Each point is reached from the start by the listed moves, each made once or not at all, plus a little noise. Is the number of moves made odd or even? Then give how often each move was made.
(in the rows, 128 means zero)

Moves:
(1): [ 52 134 162  82  87]
(2): [129 143  89 102 161]
Start: [123 122 128 118 167]
Points:
[127 133  86  98 203] -> odd (0, 1)
[ 43 140 116  43 158] -> even (1, 1)
[130 126 128 118 161] -> even (0, 0)

Moves:
(1): [162 121 138 107]
(2): [140 173 129 102]
(3): [116 143 131  96]
(4): [137 158 155 122]
Start: [140 140 121 141]
Points:
[195 209 158  87] -> odd (1, 1, 0, 1)
[161 147 133  87] -> even (1, 0, 1, 0)
[185 224 162  56] -> even (1, 1, 1, 1)

Moves:
(1): [143 160 136 123  69 114 214 121 100  95 150]
(2): [117 140  97 148 122 117 206 156 165 120 110]
(3): [123 156 118 132 130 186 125 146 120 154 105]
(4): [100 165 104  97  90 132 142 127 146 142 105]
(5): [120 101 140 155 109 115 133 110 108 125 156]
(6): [ 98 136 142 129 157 127 126 123 135 103 120]
(7): [117 117 127 125 135 145  91 129 167 120 124]
(8): [151 118 162 172 134  90 120  96 105 134 176]
Start: [116 155 173 148 129 150 108  84 145 133 128]
Points:
[ 36 189 147 164  93 128 205  93 188 109 108] -> even (0, 1, 0, 1, 1, 1, 0, 0)
[ 93 187 173 196  20  97 244  59 171 100 185] -> even (1, 1, 0, 1, 1, 0, 1, 1)
[ 62 162 152 166 160 156 150 112 227  95  97] -> odd (0, 1, 0, 0, 0, 1, 1, 0)
[ 72 193 199 192 111 161 111  46 118 151 149] -> odd (0, 0, 1, 1, 1, 1, 0, 1)
[ 45 189 162 114 129 170  87  81 211 114  93] -> odd (0, 0, 0, 1, 0, 1, 1, 0)

Moves:
(1): [102 121 133 120 126 106 149 132 134 133 163 108]
(2): [131 142 114 142 112 135 136 114 148 145 140 129]
(3): [129 103 136 154 111 106 118 129 144 121 124 113]
(4): [104 138 166 129 135 112 142 123 148 133 144 150]
(5): [125 136 117 121 140 129  85 146 123 150 128 127]
(6): [133 124 129 113 138 122 128 129 145 114 143 135]
(7): [119 154 126 131 115 158 111 138 135 109 112 126]
(8): [133 120 109 148 109 137 119 142 108 124 133 150]
(9): [113 128 119 109 116  99 152 144 137 129 117 135]
(10): [131 134 119 153 137 139 129 149 127 128 111 127]
(11): [137 105 132 131 116 135 144 145 140 144 134 118]
Start: [166 168 112 112 105 149 113 125 170 191 118 127]
Points:
[150 184  97 132  82 175 143 165 231 195 152 101] -> even (1, 1, 0, 0, 0, 1, 1, 0, 0, 1, 1)
[105 189 104 117  54 136 127 185 220 235 165 146] -> even (1, 1, 0, 1, 1, 0, 1, 1, 1, 0, 1)
[129 164 122 135  74 132 108 140 199 168 134  91] -> odd (1, 0, 1, 0, 0, 0, 1, 0, 0, 0, 0)
[132 156 121 180  52 145 134 175 249 192 169 131] -> odd (1, 1, 1, 1, 0, 1, 1, 1, 0, 1, 1)
[149 171 134 129 100 112  84 125 239 214 156 142] -> odd (0, 1, 1, 1, 1, 1, 0, 0, 0, 0, 0)
[179 173  80 137  55 195 113 154 204 186 139 144] -> odd (0, 1, 0, 0, 0, 1, 1, 1, 0, 0, 1)
[140 131  88 142  76  90 139 184 197 172 138 127] -> even (1, 0, 1, 0, 0, 1, 0, 1, 1, 1, 0)

Moves:
(1): [153 130 135 148 185 124 125 147 128 145 140 128]
(2): [110  85  98 112  92 102 133 147 143  99 110 127]
(3): [141 125 141 129 106 145 121 178  86 112 138 106]
(4): [164 130 150  99 103  94 122 131 136 150 148 137]
(5): [147 140 158 136 142 127 135 119 124 116 118 129]
(6): [120 101 134 110 176 152 152 113 125 170 152 106]
(7): [132 124 116 129 135 125 128 117 104 136 121 113]
(8): [144 101 122  91 110 140 115 109 144 109 164 147]
(9): [136 137 124 170 121 135 136 117 133 123 133 115]
(10): [138 130 148 123 172 115 116 162 126 115 155  77]
(11): [113 137 139 148 147 123 152 179  84 107 155 123]
(12): [108 180 112 129 140 143 143 125 137 109 120 115]
Start: [108 135 130 119 124 120 112 134 135 129 136 129]
Points:
[ 91 139 109 124 139 104 138 205 136  25 202  68] -> even (0, 1, 0, 0, 0, 0, 0, 1, 1, 1, 1, 1)
[ 82  97 104 125 115  84 145 196  82  86 136 107] -> odd (0, 1, 0, 0, 0, 0, 1, 0, 0, 0, 1, 0)
[162  63 192  40 148  95 133 249  80  80 248  59] -> even (0, 1, 1, 1, 1, 1, 0, 1, 0, 1, 1, 0)

Moves:
(1): [125 125 122 132 140 127 138 136 131 135 125 128 125 142 120 138 124 130
 124 131]
(2): [123 121  99 133 106 101 120 116 115 114 102 149 153 115 132 110 123 116
 113 144]
(3): [130 141 108 138 128 124 119 144 165 143 115 155 108 118 169 134 153 118
 145 139]
(4): [128 116 114 112 136 137 117 132 124 112 122 137 148 130 106 131 139 143
 127 151]
(5): [137 131 130 137 125 114 127 137 132 139 119 143 154 137 129 126 128 130
 130 124]
(6): [126 115 141 129 122 133 113 104 134 103 119 127 121 121 112 125 125 155
 134 142]
(7): [133 117 144 139 133 161 136 139 131 114  98 123 133 106 130 122 109 124
 113 124]
(8): [129 131 133 122 124 122 132 165 139 130 134 112 143 104 104 138 121 141
 122 139]
(9): [133 151 138 124 132 134 110 139 126 120 120 140 117 132 119 101 131 112
 140 119]
(10): [129 136 124 131 129 135 131 137 132 138 128 128 123 117 121 133 137 129
 138 130]
(11): [145 140 117 140 144 124 116 115 125  99 101 132 144 147 165 151 134 150
 151 117]
(12): [149 127 147 149 122 128 116 121 108 119 136 124 131 116 139 128 135 138
 140 130]
(13): [124 119 128 127 139 122 147 138 116 133 136 117 130 132 136 136 126 117
 127 115]
(14): [111 125 128 112 147 128 121 103 132 151 126 111 121 129 127 145 113 131
 129 122]
(15): [106 127 130 149 118 127 149 129 141 115 125 129 128 107 144 152 135 143
 105 128]
(16): [115 103 136 140 136 145 125 131 127 113  99 128 115 131 131 130  95 129
  96  93]
(17): [116 134 135 134 114 143 113 143 148 117 122 137 116 122 125 120 131 121
 129 129]
(18): [133 122 127 149 134 130 142 138 129 133 140 125 137 110 125 113 122 122
 121 120]
Start: [121 100 119 140 122 131 127 118 118 120 113 114 114 137 107 131 149 123
 125 141]
Points:
[107  89 170 199 140 166 117 171 166 100  35 111 102  53 130 164 121 156
 109 110] -> even (0, 0, 1, 0, 1, 1, 1, 1, 1, 1, 0, 1, 1, 1, 1, 1, 0, 0)
[154  82 118 180 151 163 133 171 144  70  47 116 189 101  69 158 139 194
 134 169] -> odd (1, 0, 0, 1, 1, 1, 1, 1, 0, 1, 1, 0, 0, 0, 0, 0, 0, 1)
[151 143 135 200 124 121 111 127 111  82  77 142 145 124 156 154 183 158
 160 121] -> even (0, 0, 0, 0, 1, 0, 0, 0, 1, 1, 1, 1, 0, 0, 1, 0, 0, 0)
[ 90  96 135 183 160 207 114 181 162  54  21 105 129  69  95 158 114 157
  89 103] -> odd (0, 0, 0, 1, 0, 0, 1, 1, 1, 1, 1, 0, 0, 1, 1, 1, 1, 1)
[ 65  70 149 181 139 181 154 153 152 116  39 105 108  94 126 171  98 123
  72  81] -> even (0, 0, 0, 0, 1, 0, 1, 0, 0, 1, 0, 0, 1, 1, 1, 1, 1, 0)
[155  88 140 195 130 131 104 167  84  46   7 129 184 107 139 125  99 130
 106  94] -> odd (0, 1, 0, 0, 1, 0, 1, 1, 1, 0, 1, 1, 1, 0, 0, 1, 0, 0)
[115 116 129 202 117 128  81  92 178  78  55 149 115 108 197 189 179 186
 164 148] -> even (0, 0, 1, 0, 1, 1, 0, 0, 0, 0, 1, 1, 0, 1, 1, 0, 1, 0)

Moves:
(1): [125 129 147 120 118 119 123 140 124 129 124 133 117 147 135 127 145 139
 146 137 136 126 137 135]
(2): [121 122 137 145 119 140 128 135 137 142 134 113 145 137 129 154 123 134
 139 137 132 116 122 133]
(3): [125 120 122 120 126 121 117 131 103 131 118 114 105 128 137 135 134 136
 153 119 124 124 123 120]
(4): [136 127 140 120 128 120 114 134 135 136 134 134 117 110 127 132 143 123
 128 120 133 115 140 129]
(5): [135 121 137 125 137 122 124 140 126 136 133 130 138 135 121 130 130 124
 126 124 133 118 135 124]
(6): [114 127 124 132 133 114 115 122 121 132 130 150 154 136 136 121 144 133
 114 123 125 118 137 104]
(7): [112 120 103 142 127 129 134 110 141 126 114 139 127 143 125 155 112 136
 114 127 125 108 139 120]
(8): [125 107 136 125 126 117 115 131 121 141 129 129 122 133 119 134 125 125
 134 130 129 129 136 135]
(9): [109 139 154 139 139 120 117 137 131 151 131 127 125 140 135 114 135 138
 142 135 128 120 123 129]
(10): [132 147 143 135 133 137 139 110 133 123 114 128 139 139 131 136 137 134
 119 130 132 124 119 146]
(11): [132 124 109 120 138 140 119 132 128 135 124 128 120 126 123 135 131 116
 132 135 136 122 119 125]
(12): [131 127 129 147 125 133 136 129 129 138 123 121 123 121 124 134 134 128
 126 137 151 125 126 131]
(13): [126 135 140 138 114 117 113 121 138 131 112 134 117 125 134 121 121 116
 132 138 143 135 133 110]
(14): [140 127 122 125 114 124 112 131 138 141 114 125 114 144 130 119 129 125
 123 113 119 131 124 132]
(15): [131 130 128 120 138 118 128 133 119 138 126 125 135 119 144 136 124 128
 133 133 127 131 138 129]
(16): [135 137 136 123 135 127 126 144 126 126 130 124 127 126 118 131 132 133
 136 124 133 149 126 135]
(17): [172 135 123 141 129 123 117 118 133 123 117 132 132  97 128 116 123 146
 143 144 141 135 118 135]
(18): [120 143 122 125 117 131 109 126 122 113 108 122 117 148 125 121 124 134
 109 132 108 129 129 129]
(19): [137 140 120 132 117  99 118 118 144 125 111 121 121 134 136 116 135 134
 141 150 132 130 125 112]
(20): [117 112 138 136 131 118 120 137 139 125 128 118 119 137 137 129 134 126
 137 117 133 119 138 143]
(21): [132 144 134 120 122 117 124 135 133 129 112 124 137 121 127 115 118 137
 130 140 131 134 111 123]
(22): [134 131 135 133 134 125 129 123 125 132 135 125 124 127 135 139 119 124
 118 132 129 126 120 127]
(23): [115 128 134 120 133 126 118 123 128 132 146 133 132 132 122 123 130 123
 118 114 146 126 142 123]
(24): [130 116 134 125 138 125 112 117 132 140 118 123 122 125 136 138 128 127
 122 140 139 133 140 109]
Start: [123 114 125 109 111 120 140 121 138 135 113 130 147 120 140 138 129 133
 147 118 134 131 147 133]
Points:
[124 116 162 109 128  57  65 112 125 203  33 140 115 127 173 206 156 148
 163 164 206 107 169  93] -> odd (1, 0, 1, 1, 0, 1, 1, 1, 0, 1, 1, 1, 1, 0, 1, 1, 0, 0, 0, 0, 1, 1, 0, 1)
[116 119 223 119 129  33   7 103 122 191  61 135 105 143 203 142 175 166
 175 141 187 100 198 117] -> odd (1, 0, 1, 1, 0, 1, 0, 1, 1, 1, 0, 0, 1, 0, 1, 0, 1, 1, 0, 1, 0, 1, 1, 1)
[ 62 120 173 150  90  31  53 139 165 176  52 127 137 210 177 161 147 172
 188 165 147 102 191 111] -> even (1, 1, 0, 0, 0, 1, 1, 1, 1, 0, 0, 0, 1, 0, 1, 1, 0, 1, 1, 1, 0, 0, 0, 0)
[146 100 181 152 123  98  89 108 159 172  81 104 110 127 160 223 160 179
 183 132 224  92 173 157] -> odd (1, 1, 1, 1, 0, 0, 1, 0, 0, 1, 0, 1, 0, 0, 0, 1, 1, 0, 0, 1, 0, 1, 1, 1)
[147 136 184 154 135  44  75  91 176 203  68 146 179 145 195 187 165 191
 169 187 182  64 175 102] -> odd (1, 1, 0, 1, 1, 1, 1, 0, 1, 1, 0, 0, 0, 0, 1, 0, 1, 0, 1, 0, 0, 1, 0, 1)
[114 104 116 117  67  64  76 118 133 172  44  96  95 202 176 193 119 168
 178 149 116  99 160 127] -> even (1, 1, 1, 0, 0, 0, 1, 1, 0, 0, 0, 0, 0, 1, 1, 0, 0, 1, 1, 0, 0, 1, 0, 0)
